Rows are points. To make a cloud, some directions were put in groups of two or more. Within a group, all points are equally far from the middle, so they leave a hole (a ring in 2 directions, a hollow ball in 3). The other directions are filled evenly. Then the cloud was stretched, turned, moved and blurred a little. Count the holes, and give their numbers of directions, smallest first.
(in the rows, 128 means zero)

Cloud (15 x 2):
[[139  96]
 [163 154]
 [ 90  99]
 [160 117]
 [ 88 173]
 [137  96]
 [ 69 131]
 [166 139]
 [157 112]
 [148 102]
 [ 69 136]
 [ 80 108]
 [ 96 179]
 [ 75 160]
 [103  93]]
Holes: 1 (2)

Cloud:
[[141  72 146]
 [ 91 114  81]
 [163 159 143]
 [ 80 197 137]
 [139 102  69]
 [ 60 124 144]
 [142 126  80]
 [140 179  82]
 [133 153 109]
 [167 158 144]
 [ 92 165 103]
 [121 138 167]
 [167 132 166]
 [145 118  68]
 [141  75  88]
 [ 80 146 123]
 [148 166 174]
 [144 106 126]
 [ 81 151 151]
 [152  86 165]]
Holes: 0

Cloud (29 x 4):
[[168 135 113 145]
 [153 126 203 114]
 [ 70 143 174 112]
 [146 175 116  84]
 [ 84 127 131  77]
 [122  89 155  65]
 [110 180 161 161]
 [163 138 165  90]
 [151 147 193 126]
 [155 129 161 160]
 [140  98 161 121]
 [111  93 147 139]
 [161 132 179  89]
 [136 170 182 137]
 [109  95 128  90]
 [148 164 175 103]
 [ 91 164 161  82]
 [ 82 147  93 174]
 [110  91 156 105]
 [ 88  99 168 155]
 [157 154 154 146]
 [175 153  94 101]
 [131 178 115 108]
 [ 84 121 140  64]
 [120  94 207 146]
 [ 86 102 162 109]
 [153 171 103 137]
 [159 109 170  66]
 [160 135 129 188]]
Holes: 1 (2)

Cloud:
[[180  86 136 128]
 [ 87 116 132  93]
 [153 105 201 172]
 [126 107 149 107]
 [151 107 110  77]
 [ 80  91 175 163]
 [ 85  96 164 138]
 [ 88  86 100 113]
 [134 143  82 127]
 [140  73 101 165]
 [104 102 154 156]
 [168 114  84 115]
 [ 77 119  73 121]
 [184 104 110 130]
 [101 130  65 141]
 [122 140 186 170]
 [173 147 100 148]
 [144 100  91 187]
 [161  93 160 133]
 [151 124  73  90]
 [110  60 113 133]
 [114 104 112 112]
 [148 190  92 168]
 [150 170  61 113]
 [139 128 173 142]
 [ 59 164 135 130]
 [ 98 109  85  96]]
Holes: 0

Cloud:
[[187 139 123 144  87  80]
 [170 192 159 141 150 122]
 [128 175 106 130  71  86]
 [186 156 159 170 144 148]
 [106 147 159 123 114  83]
 [175 164 145  72  85 168]
 [160 184  97  94 153 130]
 [112 183 149 171 147  69]
 [135  74 133  83 104 164]
 [ 83 114 154 121 125 144]
 [156 115  86 181 103 125]
 [185 146  93  92  88 146]
 [190 114 137 128 147 115]
 [167 192  95 105 146  72]
 [108  85 126 101 127 158]
 [120 110 118 124 189  67]
 [190 155  87 122 133  88]
 [173 161  86 152 154  83]
 [149 119  96 170 181  85]
 [ 96 134 132  39 109 137]
 [143  75 127 122 104 174]
 [135 138  63 150  83 115]
 [182 145 122 124 102 169]
 [154 147  68 130  92 117]
 [106 152  95  65 121 165]
 [152 164 164  79 110 109]
 [149 167 110 156  55  84]
 [186 166 137  77 105  99]
 [133  83  74 105 110  87]
 [105 150 146 132  74  89]
 [102 161 130 115 174  85]
 [180 136 188 143 160 128]
 [115 178 116  93 115 120]
 [139  89 130 137 152 161]
 [127 149  96 137 157 143]
 [109 156 169  94  86 160]
 [145 147 146 146  50 107]
 [122 188 132 122 137 161]
 [134 115  76 169 125 105]
 [198 135 138 171 164  83]
 [129 158 190  85 132 150]
 [ 93 151 102 120  94 174]
 [110 112 109 134 166  98]
 [112 117 188 142 162 111]
 [117 137  99  92 175 106]
 [ 96 160 170 147 130 117]
 [147 144  83 175 132 108]
 [139  84 142  84 124 126]
 [197 128 130  79 109  73]
 [194 118 150  73 188 165]
 [166  95 131 120 172 103]
 [133  72  86 136  95  96]
 [190 152 162 114 143  77]
 [148 119 176 126  92 131]
 [128 173 106  78 184 140]
 [168  93 141  63 152 129]]
Holes: 1 (3)

Cloud, 55 rows:
[[ 87 124 125 104  74  96]
 [135 124 131 157 200  97]
 [154 186 130 142 105 163]
 [125  97  84 110 153 134]
 [131  82 147 115 101 160]
 [156 153  91 179 155 115]
 [203 163 182 169 131 128]
 [160 167 102 145 142 152]
 [178 167 167 150 147  91]
 [120 198 165 162 179  99]
 [ 82 139 121 192 134  69]
 [152 154 147  86 141 121]
 [ 96 124 132 144 104 177]
 [189 184 158 168 112 157]
 [112 178 170 174 128 158]
 [156 158  95 179 160 113]
 [ 99 118 105 200 163 163]
 [ 85 189 143 169 145  98]
 [108 116 104 176 167 103]
 [ 92 150  93 207  99 116]
 [ 78 152 172 146 166 153]
 [134 122 168 184  93  77]
 [155 109 122 148 163 167]
 [ 87 125 161 200 185 141]
 [189 132 169 185 142 114]
 [133 104 128 172 165 161]
 [ 99 195 137 135 152  71]
 [126  97 137 151 120 149]
 [ 63 153 114 139 119  82]
 [ 83 143 165 100 125 120]
 [132 129 190 196 103  81]
 [123  90 144 107 186 108]
 [106 168 121 145  71 133]
 [ 97 152 172 152 117 118]
 [148  94 176 129 179 125]
 [151 117  71 134  97 104]
 [142  96 157 153 104 150]
 [131 150  75  96 153 108]
 [114 112 136 168 148  78]
 [149 122 130 192  90  82]
 [177 137 149 134 154 153]
 [111 193 113 147  87 106]
 [188 155 100 161  93 101]
 [157 164 196 102 131 142]
 [110 179 109 115 132 156]
 [178 123 158  94 127  87]
 [156 146  76 157 133 113]
 [ 68 150 153 138 134  65]
 [ 85 158 174 109 142 104]
 [ 69 164 139  84 167 103]
 [ 80 165 111 150 129 180]
 [ 87 173 125 115 121 114]
 [ 87 136 180  92 108  77]
 [122 175 154 163  93 164]
 [186 133 172 102 132 120]]
Holes: 1 (2)

Cloud (86 x 8):
[[ 99 121 106  84 190 127 127  83]
 [149 156  62 122 130 146 159 157]
 [123 111 169 133 148 133 114 177]
 [155 169 179 142 132 147 103 161]
 [148 183  69 125 127 113 184 139]
 [119 168 164 110 124  66 148 183]
 [167 173  73 129 168 166 113 159]
 [133 117  70  61 108  94 173 161]
 [ 87 100 159 132 152 108 143 157]
 [121 136 110 123 142  84 129 107]
 [144 128 162  87 130  67 149 129]
 [174  94 114 155 120 159 125  95]
 [142 113 163 160 131 184 124 151]
 [ 97 113 110  74 144 105 152 168]
 [155 167 170 151 161  97 138 193]
 [151 140  81 157 167 177 121 159]
 [ 65  81  93  40 133 142 143 149]
 [187  95 138 157 188  91 127 108]
 [190 156  97  73 102 143  92 136]
 [119 128 111 155 120 145 114 167]
 [155 189 155 132 178 131 192 162]
 [107 162 108  68 161 165 103 156]
 [140 171 135  87 159 178 166 191]
 [ 91  61 143  66 143 138 122 123]
 [188 124 148 129 134 113  94 145]
 [104 117 102  57 177 159 148 131]
 [141  99 138 168 110 179 117 167]
 [121 144 118 108  88 126 106  91]
 [176 110 112  62 186 155 194 120]
 [135 132 125  57 201 112  74 100]
 [119 144  98 126  95 152 132 186]
 [122 129 168 162 118 148  81 127]
 [116 145 155  96  97 150 128 156]
 [133  71 144 134 139  98 143 139]
 [ 99 200 123 145 158 158 156 166]
 [165 162  85 104 171 183 101 132]
 [105 117  90 129 166 162 181 103]
 [129 194 141 108 134  83 175 128]
 [130  88 165  88 112 147 127 152]
 [135 116 123  62 201 144  78 105]
 [ 80 104 105  97 110  86 164 133]
 [100 147 147  98 128 196  70 103]
 [125  96 141 131 176 117 122 203]
 [ 83 131 120 116 115 163 133  71]
 [138 120  73  73 162 145 178 154]
 [124 204  98 127 162 178 161 103]
 [188 173 144  68 122 113  90 120]
 [ 71  93 158  88 172  99 130 152]
 [164 125 101  87 161 153 106 151]
 [152 156  92 107  82 112 125 105]
 [193  86 121 109 122 114  92 153]
 [120 138 113  77 118 118 111  98]
 [152 164  94  89 174 136 101 205]
 [166 165 148  46 176 166 162 148]
 [ 92  77 156  80 129  93 144 118]
 [178 148 163  81 161 124 172 154]
 [156 174  79 152 118 136 170  98]
 [140  96 120 157 116  73 181 150]
 [ 60 107 140 130 179  97 202 163]
 [162 178 155  75 199  94 164 145]
 [112 131 177 139 205 152 124  89]
 [ 81 125 153 140 187  85 172 149]
 [108 145 132  63  92 171 125 166]
 [ 89 114 133 134 110  74 158 156]
 [143  94 104  59 120 154 165 114]
 [196 150 142 101 122 145 116 122]
 [112 158 161 118 118 176 164 103]
 [168 158 119  99 139  84  85 112]
 [109 102  53  58 125 130 131  77]
 [ 79  94  93  80 149 130 165 169]
 [102 108 182  74  80 116 177  94]
 [111 127 154  93 128 129 164 161]
 [ 78 167 123 118  86 156 135 111]
 [164 136 158  82 110 137 144 111]
 [145 154  96 155 134 189 150  85]
 [111 151 186  99 152 126 172  86]
 [132 157 164 144 116 106 153 158]
 [167 176 185 138 154 141 190 197]
 [ 99  75 118 107 104 156 137 143]
 [162 143 131 134  96 160  90 102]
 [133 113  97 115 195  86 111 151]
 [161 113 171 180 171 178  98 121]
 [157 162  85 121 141 103 107 191]
 [184 169 129 116 153 116  80 157]
 [103 104 147 103 116 128  87 173]
 [148 133 158 153 210  98  95 155]]
Holes: 0

Cloud:
[[ 82  84 116 112  57 119 142  94]
 [ 92 124 131  89 148 171 123 119]
 [113 147 121 139 107 191 177 132]
 [113  90  96 147  92  95 155  92]
 [116 174  99  91 183 116 173 100]
 [114 152 106  96  76 166 133 114]
 [ 66 132  82 137 152 151 130 161]
 [101 156 125 156 164  93 152  95]
 [133  89 168 122 123 183 177 116]
 [ 77 157 145 143 151  73  91  87]
 [148 149  91 114 183 197 119 128]
 [101 150  56  97 132 135  84  93]
 [160  97 170 160 123  63 147  93]
 [124 106 149 139 124  69 164  46]
 [173 131  86 131 147 143 169 180]
 [159 131  87 122 150 137 184 113]
 [ 89  73 147 136  94 158 110 124]
 [162 117 114 127 146 163 126  95]
 [156 169 123 122  71 135 103 144]
 [ 58 141  70 119 168 217 138 133]
 [ 88 161 110 148 114 180 114 138]
 [119 140  80 126 151 159  81  85]
 [184 151 103 193 118 182 175 147]
 [ 92 131 143  80 112 157 106 105]
 [112 129 127  64 186  88 141 144]
 [151  99 139 120 145 209 183 134]
 [115 120  48 130  72  79 156 164]
 [180 155 165 161 109 170 142 119]
 [116 102 135  98 172 126  59 141]
 [124  88  83  90 189 138 118 127]
 [125  89 122 140 125 109 134 131]
 [ 98  92 140 140 199 105 103  77]
 [130 159  76 191 132  92 188 126]
 [100  79  83 156 173 158 162 118]
 [114 107 115 208 101 120 124 174]
 [146 116 140  94  66  99 120 116]
 [ 72 151  42 103 146 149  74 156]
 [133 188 143  78 148 109 101 156]
 [171 124 104 137 159 123 116 109]
 [ 90 212 101 122 113 123  58 122]
 [139 151 151 110 117 154 143 115]
 [ 90 138 161 154  94  79 147 127]
 [109 120  89 141 123  97 105 177]
 [115  93 118 139 182 109  98 123]
 [121 175 138  91 116 146 123 110]
 [139  88 112  92 176 165 184 150]
 [ 89 143 159 138 123 144 163  71]
 [ 80 119  74 156 178 108 152 140]
 [126 120  62 140 142 150 180 104]
 [ 84  87 177 134  99 125 118 126]
 [ 87 144 118 138 130 219 161 111]
 [167  85 114 119 121 124 138  67]
 [121 115  63 121 100 155 169 129]
 [116 112 173  71 168 139  57 119]
 [156 106 125  86 165 114 170 149]
 [148 127  84 138  84 153 100 101]
 [183 132 150 170 144 145 176 118]
 [ 87 161 110 103 160 166 132  89]
 [138 133  77 124 102 181 121 150]
 [ 55 150 108 107 151 156  89 161]
 [ 97 100  99 158 151  93  95 149]
 [155  99 168  66 127 147 120 115]
 [108  82  64 148 107 154 178 127]
 [ 91 131 101 145 108 123  95 174]
 [ 57  53  73 191 111 119 148 127]
 [ 83 140 134 164 114 145 154 165]
 [168 112  92 167  75 179 125  80]
 [129  92  85 114  78 146  93 140]
 [171 112  89 140 154 180 162 112]
 [ 51 121 178 171 112  90 133 145]
 [144 146 117  97 149 112 128 141]
 [134 134 176 109 182 156  72  95]
 [102 150  85 157 179 156 103 155]
 [121 129 104 144 128 137 184 173]
 [164 166 176  94 145 167 103 100]
 [119 129 173  85 123 195 131 150]
 [118 104  43 138  42 156 122  97]
 [ 98 142  63 176 161 118  95  68]
 [114 153  93  82 166  90 149 151]
 [144 103 116 153 117 103 212 103]
 [194 136  87 180 117 109 184 154]
 [138 106 173 103 116 124 115 138]
 [ 80 181  79 139 120  78 115 121]
 [ 93  51  81 156 106 106 125 177]
 [ 70 173 138 119 106 116  83  78]]
Holes: 0

Cloud:
[[212 167 127 138 149 175 136 131 128]
 [209 151 174 126 192  75 110 117 101]
 [142 126 122 167 133 106 137 176 106]
 [207 174  91 130 165  93  62 110 154]
 [124 152  91 206 139 129 122  73 113]
 [140 130 119 121 194 138 176 116  91]
 [166 165  93 110 125  91 152 156 101]
 [156 172 155  95 154 158 172 112 134]
 [174 158 120  50 150 113  62 171 102]
 [164 128 156  94 193 123 129  74 124]
 [149  93 120 131  98 142  98 111 101]
 [156 130 105  97 166 138  92 148  53]
 [138  94 136 171 113 107 166 144 100]
 [112  82 115 186 107 184 125  89 170]
 [ 96 131 140 133 134 135 164  84 147]
 [144 124 105 117 169 104 151 126 116]
 [127 163 210 155 103 124  83  87 114]
 [146 128 149  83 165 120  78  82 148]
 [162 129 219  84 119 101 109 123 129]
 [169 105 151 114 132  54 108  92 145]
 [110 121 158  80 138 143 124 126 134]
 [129 163 109  96 132  55  52 158 159]
 [109 127 169 133 150  72 146 155  44]
 [193 130 136 162 117 148 108 151  88]
 [118  82 176  98 111 125 105  85 146]
 [168 171  97 145 168 113 107  80 116]
 [134 116  86 199 122 137 191  96  87]
 [199 185 183 129 127 150 133 112 130]
 [101 141 183  92  98 145 133 108 101]
 [168 132 133  98  73  70 142 150 115]
 [176 150 102 182 122  88 161  83 104]
 [148  95 103 148 105 108  82 158 110]
 [100 123 132 127  83  79 113 160 114]
 [184  89 118 156 166  78 156 110 128]
 [131 172 139 208 116  93 145 132 198]
 [175  96  84 116 114  74 110  67 144]
 [188 118 126 170 104 116  49 113 117]
 [112 136 133  89 118 162  67 148 116]
 [138 189 163 154 136 182 148 130 128]
 [180 128 189 134 167 105  80 106 122]
 [154 125  97 170  85 145 129 100 149]
 [154  84 158 181 137 100 106 150 154]
 [128 109 115 140 133 176 105 113 113]
 [160 133  69  87 116  92 153 141 105]
 [145  94 139 109 109 111 126 111  91]
 [161 140 162 143  70  76 135 177 146]
 [181 131 108  94 109 114  92  69 180]
 [112 137 131 111 140 125 112 104 157]
 [159 147 144  98 168 117 162 138 122]
 [133 127 146 124 120 159 193  96 102]
 [115 178 105 125 176 142  86  87 164]
 [155 130  81 105 175 165 102 150  78]
 [113 155 171  97 196 129 109 127 147]
 [ 98 180  81 101 114 101 154  93 116]
 [173  74 113 142 167  96  98 103 131]
 [144 176  78  87 153 100  91  73 115]
 [149 132  97 126 167  78 183 146 121]
 [149  77 138 140 106  89  77 150 142]
 [166 173 202 146 108 162 116 144 149]
 [139  92 165 138  97  65 119 132 132]
 [165 133  64 106  84  81 130  87 145]
 [127 178 133 134 179 142  87  91  86]
 [164 115  95 153 171  75  60 111  71]
 [206 154 192 159 112  61 101 133 173]
 [100 124 202 131 140 111 120  78 159]
 [191 144 125 106  79 103 151 128 152]
 [181 112  68  89 118  95 120 162 153]
 [198 190 126 120 155  69  66 142 113]
 [213 189 155 156 166 151  73 147  93]
 [151 124  60 142 143 102 133 146  91]
 [171 187 172  83 151  90 118 112 144]
 [171 163 152 131  95 102 119  94 161]
 [105 160 117 143 143  88 106 186 131]
 [134 107  53 128 167 134 151 124 110]
 [118 130  78 162 145  78  98  73 152]
 [179 130 164 125 119 103 166 117 162]
 [153 181 176  84 142 139 148 157  62]
 [151 166 165  81 111 108 105 199 130]
 [ 96 154  95 103 105  78 103 144 109]
 [135 147 190 139 101  40 117 102 146]
 [161 143  90 149 117 160  89 136  82]
 [102 124 133 132 123 106 198  78  85]
 [175 124 187  89 170 126 142 157  72]
 [119 148 137 158 156 109 150 171 124]
 [182 110 116 129 163 107  67  82 143]
 [152 110 137  70 110  91 105 153  88]
 [159 183 150 153 103 152  47  96 117]]
Holes: 0

Cloud, 92 rows:
[[112 119 103 124 164 105 139 189 175]
 [146  50 167  98 117 127 154 112 132]
 [111 131 125 156 160 146  69 175  90]
 [134 161 143 121 153 157 198 105 148]
 [ 84 191 168 117 132 134 155  87 116]
 [109  90 129 103  67  83 163 154 141]
 [143 146 178 193 132 138  87 121 121]
 [145 157 166 173 114 127 173 211 104]
 [ 78 127 129 104 130 166 167  83 121]
 [147 196  89 108 167 138  95 160 122]
 [135 112 180 159  66 119 187 141 162]
 [111 192 168  78  88 112 117 103 117]
 [172 100 139  82 137 167 146 148  80]
 [181 110 173 125  78 116 192 166 136]
 [137 211 137  83 109 117 125 113 113]
 [188  97 188 131  90 143 144 126  66]
 [142 172 191 153  95 158  98 111 139]
 [101 152 154 136 152 161 173 199 172]
 [145  59 126  98  99 125  83 121 159]
 [156 114 125 134 173  97  69 119 105]
 [116  80  99 176 108 132 150 175  97]
 [157 173 137 122  86  86 107  78 117]
 [ 71 123 171 154 115 108 184 128 116]
 [ 96 110 133 126  83 147  59 111 138]
 [190 150 111 103  88 122 142 169 142]
 [158  92 115 196 108 119 154 157 111]
 [136  81 178 171 142 178 131 177 163]
 [ 99 148  90  79 138 129 183 133 136]
 [109 104 193 131 124 100 153 177 171]
 [112 146  53 121 149 166 143 163 116]
 [130 189 155 130  97 127 173  78 120]
 [143 159 157 112  73 163 150 146 184]
 [133  94 173 156  80 183  99 159 144]
 [155 167 160  90  82 140 190 111 107]
 [ 81 160 133 173 134 100 165 119 134]
 [147 148 153 123  96 123 148  54 165]
 [102 121  71  88  78 158 142 140 132]
 [118 131 177 135  80  78 122 130 172]
 [ 85 154 122 133 157 149  94 197 104]
 [168 133 158  81  87 182 171 139 126]
 [111 158 182 126 159  97 114 177 109]
 [148 179  77 124 159 166  98 175 150]
 [168  76 130  87 105 164 157 117 133]
 [ 70 122 114 163 141 123  78 132 147]
 [139 104 112 158 162  78 118 120 121]
 [ 64 148 187 122 116 160 110 147 141]
 [142 149 188 172 162 105 170 129 108]
 [122 182 110 154 141 149 194 151 141]
 [103  93 154 119  51 168 173 156 115]
 [122  82 178  99  65 146 156  96 158]
 [186 135 151 112 109 124  98  62 108]
 [ 72 143 155 100 122 164 160 119 185]
 [156 130 109  94 135  93  72  96 175]
 [175 111 205 122 161 150  93 160 124]
 [120  60 151  74  83 131 117 150 148]
 [ 96 130 129 144  86 147 121 112  58]
 [168 170  91 102 117 100 120  95 101]
 [170 110 184 137  89 110 119  64 129]
 [111  82 112 108  77 130 108  71 141]
 [134 135 123 156 192 136 114 115 189]
 [160 168 114 139  66 106 123 122  87]
 [109 113  84  73 117 173 156 134 125]
 [206 116 137 133 100 134  96 160  91]
 [ 98 141 151  97  90 166  76 104  99]
 [110 199 113  98 101 106 134  92 101]
 [ 98 161 169  99 181 142 154  97 108]
 [179 101 106  92 140 180 104 166 133]
 [162  86 171  92 102 131 162  79 147]
 [149 127 192 123  57 135 177 191 113]
 [141  96 203  80 113 112 108  91  98]
 [172 194 117  93 148 106 118 129 109]
 [111 132 128 107 182 149 129 138  65]
 [174  71 180 154 119 141 177 164 146]
 [110  99 113 152  72  78 152 138 136]
 [108 142 114 154 162  93 155 153  85]
 [157 105 114  78  83 152  90 159  98]
 [135 150 133 139 170 166 133 137 208]
 [157 143 138 116  89 124  76  99 182]
 [141 122 104  68 146 182  89 162 120]
 [148  76  86 131 166 129 135 132 128]
 [138 133  84  94 139  98  89  65 145]
 [143 105 169 107 139 138 197 194 110]
 [ 63 174 104 130 133 114 112  90 115]
 [140 101 149 178 139 204 135 193 132]
 [123 178 106 128  61 120 145 146  89]
 [189 127 162 126 150 108  69 132 141]
 [167 154 174 199 115 158 155 170  93]
 [145 154 195 126 186 105 118 131 146]
 [ 98 178 103  83 103 148  91 127  92]
 [158 112 168 119 172 145 190 121 124]
 [142 168 138 180 152 148 108 204 142]
 [127 123 200 112 191 159 104 143 146]]
Holes: 3 (3, 3, 3)
